Rows are points. The last column is the point's height on a tilted bowl or saddle (a function of degree 2), plus a little noise. Count its main directions that bend up, bend down and stay straight.

Points (18 x 4)
60 26 -2 -21

13 18 6 20

18 -44 -8 36

8 -20 57 11

4 -27 18 20

59 41 20 -60

-2 -23 7 24

-26 12 27 48

13 15 -22 25

25 55 -18 -22

15 -13 -25 43

-14 -25 -19 18

31 8 18 8

-20 -1 -12 20

-13 -19 -15 21

5 -7 -19 32

21 13 -7 22

-3 -28 18 20
Directions: 1 up, 2 down, 0 straight

Points (18 x 4)
19 0 -8 -22

44 35 -14 -24

-18 -12 -37 -19

8 23 -14 -24

33 29 3 -16

-42 48 4 -17

-20 19 9 -14

-12 -3 5 -15

9 -19 21 -25

24 -31 12 -31

20 -10 21 -19

32 -27 -3 -31

1 -33 27 -36

-22 29 -23 -16

-12 29 -2 -18

22 -18 0 -25

-4 -4 -21 -21

21 -60 5 -60
Directions: 1 up, 2 down, 0 straight

Points (22 x 5)
11 -18 14 3 4

-54 -30 28 3 -60

16 6 6 7 0

-5 15 -14 -8 0

-13 1 1 -2 -3

-11 -12 -6 -4 8

-17 8 -11 -31 22

10 -12 -13 20 19

-13 -10 16 31 22

-30 17 14 -37 8

-26 27 39 40 -5

15 30 -16 -12 -4

-5 17 -20 -2 -1

-7 4 6 -31 15

-15 1 -10 5 2

-10 36 8 24 11

-8 3 36 18 -2

-16 60 15 -13 22

-10 8 12 -27 7

-12 -4 12 13 0

5 -14 -40 -16 13

0 -26 19 18 23
Directions: 2 up, 1 down, 1 straight

Points (22 x 5)
17 36 4 -2 16

-16 21 -1 9 -7

1 17 -35 -8 -60

9 0 14 13 -26

8 60 -24 3 33

-17 14 7 9 -10

9 4 11 -8 -17

-9 -15 1 -12 -13

19 14 29 9 -39

10 -4 -17 -7 -28

7 6 -16 5 -29

11 -4 3 2 -18

-3 4 -1 -30 -31

10 -6 14 5 -21

34 4 14 -9 -55

-17 8 4 3 -13

-3 13 15 16 -18

17 -4 -14 -4 -30

-4 2 0 -11 -13

-11 17 2 -25 -6

6 23 5 -18 5

1 7 -18 -3 -27
Directions: 1 up, 3 down, 0 straight

Points (24 x 5)
-8 33 14 -4 -2

4 -3 12 5 12

59 -15 -9 7 -58

3 19 19 -59 12

17 -20 -12 19 1

27 -60 -24 11 -60

13 -15 -22 -19 5

-17 -45 -43 2 -12

25 23 14 28 11

41 29 -18 28 3

-38 -33 -14 1 -24

-11 -25 4 -11 4

-30 48 24 -25 -47

-33 9 -16 3 -5

-20 -12 -8 16 7

34 -1 -13 -22 -9

-13 -2 29 -37 19

-50 -17 -14 13 -30

28 33 -10 41 25

30 19 -11 -20 -8

-16 -4 27 -1 9

8 43 45 28 10

11 25 25 -7 8

-53 18 -21 33 -15
Directions: 1 up, 2 down, 1 straight

Points (39 x 7)
36 12 30 -19 0 28 -25

1 4 -12 24 1 31 -20

-8 8 4 -3 -45 21 -41

-24 6 -9 4 2 -10 -9

-5 -26 2 12 -15 -23 -26

22 23 13 32 36 14 -21

23 -9 10 2 -3 -12 -17

1 5 -30 -15 -26 -5 -4

16 5 26 -23 2 3 -13

-4 -33 -7 33 12 39 -12

-10 -23 26 11 25 -11 -14

-3 -12 18 8 -7 21 -23

-30 30 0 -5 18 7 -35

-2 -8 -4 5 54 -1 -27

-7 30 -41 -3 -33 -18 -27

5 -23 1 -22 16 16 -22

1 25 2 18 15 -8 -13

-31 -2 4 -20 29 -8 -36

4 20 26 -4 2 2 -16

-11 7 23 -12 -1 5 -22

4 16 24 -9 21 24 -25

-27 -12 -9 -7 25 35 -8

-14 12 -8 -15 -11 33 -21

-16 -60 1 21 8 0 -21

-5 -13 14 28 -1 43 -25

2 -6 17 -3 -3 9 -16

-3 -18 -20 -18 -2 -39 -25

9 22 -8 26 -1 7 -22

-3 19 7 -23 9 -18 -17

-37 -2 39 7 30 9 -26

32 -19 -26 7 22 19 -58

17 -49 -23 13 -8 -4 -60

-14 -10 24 13 15 -14 -11

-19 -25 -39 -20 -34 -7 -8

23 -2 -1 19 -8 21 -35

10 -38 10 12 7 9 -31

-5 4 -13 -34 12 11 -18

13 6 9 11 -13 -13 -13

-15 -26 36 13 -22 -7 -53
Directions: 1 up, 4 down, 1 straight

Points (40 x 7)
2 20 -21 -4 -5 0 -8

2 -27 -32 -16 17 17 -29

-11 13 14 -11 43 60 -60

10 4 -32 46 36 -1 -32

-16 -3 -25 -3 22 24 -18

3 5 3 17 -12 -24 -13

16 28 -19 -2 15 -17 -10

15 3 -22 -22 -25 -14 -20

19 -16 18 18 -4 -15 -19

12 2 -3 -13 6 26 -13

-8 -11 11 6 -52 9 -12

21 -15 -7 0 -24 -18 -21

4 -8 -14 47 15 16 -30

28 4 6 -19 -14 36 -22

6 -18 -15 39 4 13 -24

-19 48 20 20 2 -5 -40

-4 -8 1 24 8 -1 -11

-31 -11 -4 -12 -23 -8 -9

12 23 6 -17 1 6 -14

11 -7 8 -10 1 -27 -17

4 -13 28 26 -12 21 -15

-2 39 -18 -17 25 -9 -19

25 -11 41 -28 -36 12 -28

36 21 4 -15 -24 17 -22

4 -20 -1 -22 0 -10 -18

-6 15 -26 -39 15 6 -24

-3 -18 19 15 10 3 -11

-8 -34 13 -20 30 -2 -34

8 16 -16 14 -35 -15 -21

-10 17 -13 9 1 0 -9

13 -34 -51 3 -5 11 -46

-9 11 -9 -7 -25 16 -8

-16 -5 -12 -8 37 -31 -28

13 2 -8 -6 8 25 -12

24 -31 2 -12 25 1 -36

-23 3 -3 -21 29 9 -21

16 3 4 -12 34 -15 -26

6 1 14 -6 -17 -15 -10

13 -11 -2 -22 -37 -32 -31

-17 7 10 -10 13 0 -10
Directions: 0 up, 5 down, 1 straight

Points (41 x 7)
-11 14 -14 5 -37 -1 -21

-4 -37 -12 -3 -11 2 -24

8 -60 0 -27 -38 -4 -60

2 15 -9 -20 -3 1 -14

-20 -25 8 -31 -24 23 -41

4 28 -16 -18 17 35 -28

34 21 -22 4 20 6 -29

-1 -6 20 36 3 -24 -16

-7 -5 21 24 21 -6 -11

-6 -6 -18 12 3 1 -10

45 -9 -53 -12 12 14 -39

-19 -18 -14 -35 3 -38 -30

9 -29 20 -31 1 28 -25

-5 -8 -12 -29 -4 -2 -19

5 -17 28 -21 -4 -38 -29

34 4 -40 1 -15 -23 -11

-4 6 20 16 43 4 -14

-24 41 -4 36 -31 -29 -32

-4 6 -20 -2 4 -4 -9

-4 -8 -20 -20 19 -8 -14

36 26 10 46 3 0 -48

-5 -10 -22 -11 -21 30 -28

-29 -14 -41 0 6 59 -52

-13 -27 -9 -2 -5 4 -19

-36 -8 -15 6 -39 -27 -30

-14 19 -34 41 -26 43 -59

25 -1 18 8 -14 -5 -16

22 32 -7 7 -18 -31 -17

34 24 -10 4 -21 -5 -19

6 29 -40 19 -6 38 -44

32 -17 24 24 8 11 -25

-2 -22 -1 31 -6 12 -20

11 -2 -4 -26 4 -27 -16

-21 -23 10 41 -29 -28 -28

16 9 -29 19 22 31 -33

11 -26 37 21 11 21 -22

9 9 -31 3 -46 -8 -16

36 17 -13 7 -31 4 -18

-5 -46 -10 -3 -4 6 -30

-24 -4 9 8 0 5 -14

4 4 9 -14 -33 14 -22
Directions: 0 up, 4 down, 2 straight

Points (73 x 9)
23 20 8 -18 -24 -10 -5 -6 26

10 -20 6 24 -5 -48 -3 -12 2

-1 14 10 -21 -34 18 20 26 38

16 -14 -28 -31 -22 -24 27 -11 20

-21 -3 16 -5 19 -25 11 2 15

-7 -4 -18 -56 3 -24 6 28 38

24 7 -31 10 -15 -7 23 -8 25

-11 -3 39 11 4 2 2 -1 23

2 4 5 6 39 15 21 31 24

-4 20 37 10 -5 31 -4 27 40

33 -14 -2 18 -12 25 -13 26 27

-11 4 -21 -15 7 24 13 22 8

-49 -6 21 -8 31 -20 -5 -5 41

22 -6 -37 -9 1 4 -24 16 11

-15 -12 -41 -17 -6 -12 -12 31 21

6 -14 -2 11 -11 39 -2 1 10

6 -28 -1 1 6 -7 14 10 0

-6 20 -14 -8 -9 -12 2 8 11

18 -3 7 45 5 -37 -11 13 18

14 -6 18 5 0 2 -17 -27 6

-23 -1 -29 1 4 -31 -23 -18 16

21 7 -3 -19 23 0 1 8 9

4 3 0 -14 20 22 -14 11 2

2 -1 -32 21 5 -26 -19 -24 15

8 4 -5 1 -11 12 8 -20 10

-4 4 12 0 -16 19 -10 11 12

-13 34 0 16 -8 16 0 16 14

-2 -1 19 -24 16 -39 -22 7 18

-4 -24 24 -14 -3 1 -8 26 16

-10 -23 9 -24 -6 -7 -12 2 4

14 7 -16 -11 -14 -25 -25 -2 7

2 -29 20 13 -12 0 10 -10 11

-16 36 -16 -21 3 18 -1 33 26

-11 20 7 -11 -4 16 1 -29 18

9 7 -16 0 -48 1 -14 -14 36

9 -31 25 17 -13 -23 -14 -6 10

-6 -11 1 -10 6 17 -10 -24 3

24 15 5 -11 -4 7 -8 0 12

14 -3 -5 -24 28 23 16 7 7

-11 9 -7 -16 5 -16 24 14 9

18 1 51 -7 2 1 -9 13 40

-30 11 20 -4 -8 2 -5 28 24

18 -21 0 -33 30 -23 16 -6 11

33 1 -1 20 -15 18 -13 11 23

5 8 6 6 22 -4 -25 16 5

3 -25 -9 -8 13 31 -19 38 6

-6 -3 9 -15 -25 -10 -25 -30 18

36 14 7 8 0 27 -1 -20 24

-7 10 -6 18 16 -24 -18 -6 3

-15 18 -16 2 29 -15 5 -6 16

2 28 -1 -7 -25 8 35 -15 28

-18 -4 -60 14 7 -9 2 1 39

-28 -11 9 -14 -3 9 6 27 14

20 -22 -22 43 -39 -8 2 -10 44

-9 -19 -11 10 -13 0 9 -12 6

17 16 -2 13 3 20 -5 0 11

-32 0 15 12 -19 13 8 -9 16

6 14 30 10 -21 5 25 -19 28

-12 -42 -18 25 11 -7 -1 -19 22

25 -21 3 10 35 9 38 -29 32

-40 -3 -2 -14 2 14 3 -7 12

-10 20 -1 22 25 -11 6 14 13

-16 -17 -6 -10 -19 8 5 -1 6

-19 5 4 0 -26 9 -16 8 14

-25 -31 0 26 -2 1 -11 -5 15

-6 27 19 -13 22 34 -22 8 16

-5 -20 -34 9 27 -10 -19 2 14

-11 14 -20 -55 38 -22 0 1 60

-14 -14 2 29 44 -1 18 -7 38

-14 10 3 2 -10 -5 0 2 5

12 19 6 24 -10 8 -19 -1 13

-3 -9 -3 -11 0 0 10 15 1

16 -21 7 11 -12 -4 -10 5 3
Directions: 5 up, 0 down, 3 straight

Points (61 x 9)
18 -23 11 -20 40 -21 5 20 -4

11 4 -45 -4 -4 -9 1 17 -3

4 18 18 -26 -7 16 -8 20 5

31 -1 9 -3 -9 6 -45 46 -10

6 21 -15 2 -8 18 25 -11 -23

2 10 -5 28 -31 -14 17 -39 -45

-20 -2 21 13 -21 -21 14 -6 -10

-1 -15 -37 2 2 40 -51 27 17

24 2 -16 15 10 -13 -13 -3 -15

-3 -30 -18 -10 6 12 31 -6 0

15 -1 -13 25 -7 1 -8 0 -5

-21 8 7 -24 8 -40 -3 3 10

-4 -13 -15 -5 -9 0 15 -23 -10

48 -10 7 -11 26 10 39 -36 4

12 16 23 0 28 38 -12 -31 -16

-10 19 13 -37 5 -9 -10 20 10

-2 -36 24 7 8 -12 14 17 11

-17 30 2 -5 -14 -27 -2 -6 -21

12 -31 11 28 -30 -24 32 -23 -1

-34 -7 6 47 -46 8 18 42 32

51 4 -2 -16 8 -14 -19 -10 -44

-4 -9 -10 41 2 47 12 -29 2

2 -2 60 -32 3 18 2 -22 -24

24 1 8 -19 -13 -20 -27 52 7

-5 4 -31 0 1 7 -5 -15 1

-15 -18 6 7 -56 15 50 1 14

-33 28 15 -6 4 6 -5 17 -14

39 -8 3 -4 12 -6 -11 4 -24

4 11 6 40 7 -20 50 -6 -57

-24 -29 -8 30 -5 17 -13 -2 31

-8 -17 -3 -25 7 -24 3 -7 4

-14 9 17 26 8 18 0 -18 -25

33 -17 -2 -41 8 10 6 22 20

6 31 45 -16 -7 18 -2 -13 -55

-25 14 14 1 40 19 -34 5 -27

-4 15 -25 43 34 -20 49 -21 -60

4 -9 -13 3 11 15 -9 -12 0

-2 -26 -8 5 -4 10 -2 -23 6

0 7 -8 -9 9 -12 12 -26 -16

1 -43 14 5 8 -8 -21 -25 15

-6 -40 47 -17 7 6 -8 9 2

4 37 4 4 14 25 1 23 -36

-2 -15 26 34 40 10 -10 -5 -30

-22 -3 21 24 -55 -7 -3 -24 -3

-55 -49 -7 11 23 -11 27 -5 25

-24 16 12 -33 17 -50 18 0 21

-13 8 31 45 -33 10 53 2 -56

-17 22 8 5 25 -6 6 17 -30

-8 -8 -3 -19 21 -14 -1 4 5

-13 -14 -31 19 -5 -57 -6 7 41

8 -39 49 3 4 22 5 28 4

-9 4 -11 -10 12 1 41 6 -1

1 -22 3 15 -32 -7 -2 -33 -3

-8 -36 14 -23 35 33 -18 11 -12

-25 -34 1 4 6 6 -7 12 14

-2 -15 3 -20 2 27 48 -7 25

-12 -11 -13 7 -16 -17 29 -10 -8

41 -9 7 -48 8 9 -33 -6 -32

-23 -52 -27 -11 -22 -33 -24 -11 9

8 -24 -18 9 -35 9 -19 18 24

11 -52 0 -52 59 -5 20 -12 29
Directions: 4 up, 3 down, 1 straight

Points (71 x 9)
13 -5 42 5 -5 3 -5 28 -33

25 -11 20 21 29 -2 5 -16 -23

27 25 9 -16 0 -12 -13 -24 -18

-11 -2 -3 -23 -9 -37 4 3 -7

1 -5 25 12 4 9 14 -11 -23

6 13 -7 -8 8 23 -8 23 -23

-15 -7 2 -33 5 -25 -22 37 -22

-6 -46 7 -9 14 16 -10 24 -19

17 7 41 -8 14 13 21 21 -11

-3 -21 -33 21 2 5 -36 -18 32

-13 5 -3 -25 4 21 -5 7 -17

0 34 12 -8 18 -19 16 14 -1

3 7 14 53 25 16 23 -42 -26

-3 -24 16 -6 4 8 -13 18 -28

-40 11 -33 -11 -1 5 5 0 -15

-20 17 21 -5 37 -2 -10 5 2

6 48 6 14 59 22 2 -3 44

4 -20 19 0 8 15 -16 8 -27

-15 -10 -5 15 -21 43 -53 -24 24

5 3 29 18 3 -2 -30 -26 -23

18 27 10 14 -17 4 4 -21 -25

-1 15 28 -12 0 -19 28 25 2

9 21 9 16 14 57 2 27 1

-29 -13 -10 -6 -17 34 2 56 -60

-12 -11 -2 24 -47 -8 -10 11 4

-10 -9 22 -13 -9 30 -18 -6 -32

-46 14 -2 15 1 8 -4 -14 -10

0 -28 38 -13 11 -25 5 40 -6

7 19 -18 -14 18 -19 14 18 -19

30 2 -2 -10 16 9 -3 20 -18

-34 28 6 37 -15 19 -23 5 -6

9 3 -27 -8 16 -30 -20 -21 4

-21 -21 36 -5 6 39 -24 3 -55

-40 -12 -2 -17 3 -26 29 -10 19

-16 -2 -18 13 2 3 -2 13 -19

11 -7 -15 6 44 17 -1 5 9

-6 11 7 -16 10 17 -21 23 -30

-28 -34 -10 -21 31 7 43 21 47

-26 5 19 11 -29 -3 4 -9 -19

6 16 -1 -11 5 -11 -30 -24 1

35 -4 -9 24 -25 -22 18 -26 -39

-11 9 5 13 -30 35 24 7 0

-40 -15 -5 31 36 -23 -9 9 4

32 -4 43 15 26 -13 3 -1 -33

-10 21 0 -2 31 -29 18 -15 -2

-2 -18 19 3 23 -25 -7 -8 -3

25 14 26 -1 16 13 27 -22 -15

15 2 16 6 -7 -32 4 9 -22

-6 14 14 39 36 -6 30 -10 -9

15 18 -8 -36 8 10 -7 -26 11

51 17 8 -17 -3 -18 -15 5 -26

14 -2 2 48 -6 -9 -25 -9 -8

2 -25 32 -11 -10 -4 18 24 -15

4 5 -9 11 14 25 16 -4 2

11 -2 7 -1 -11 -16 2 -28 -26

0 -3 21 29 -17 -7 -4 13 -17

12 -3 9 -6 2 -26 -9 21 -20

-17 -37 20 -25 -46 -24 -60 -6 36

21 -18 -11 -16 -39 -13 20 -9 -9

-12 27 -22 8 -28 -10 -29 -17 -5

-15 -11 11 1 -5 17 -9 1 -22

-34 0 -30 1 25 35 17 0 14

32 7 3 -23 -21 28 -27 8 -19

-1 -15 9 14 8 13 22 16 -7

18 -5 -19 -8 0 10 49 -1 15

21 7 -22 1 7 -19 -5 -3 -22

-6 14 -14 -15 -6 16 -4 -20 -2

-31 -1 6 -37 14 -20 -2 -26 23

31 -55 11 16 -28 16 -18 -27 16

-21 15 16 26 16 -19 16 -24 -21

25 8 -18 -11 -34 3 16 -20 -18
Directions: 4 up, 2 down, 2 straight
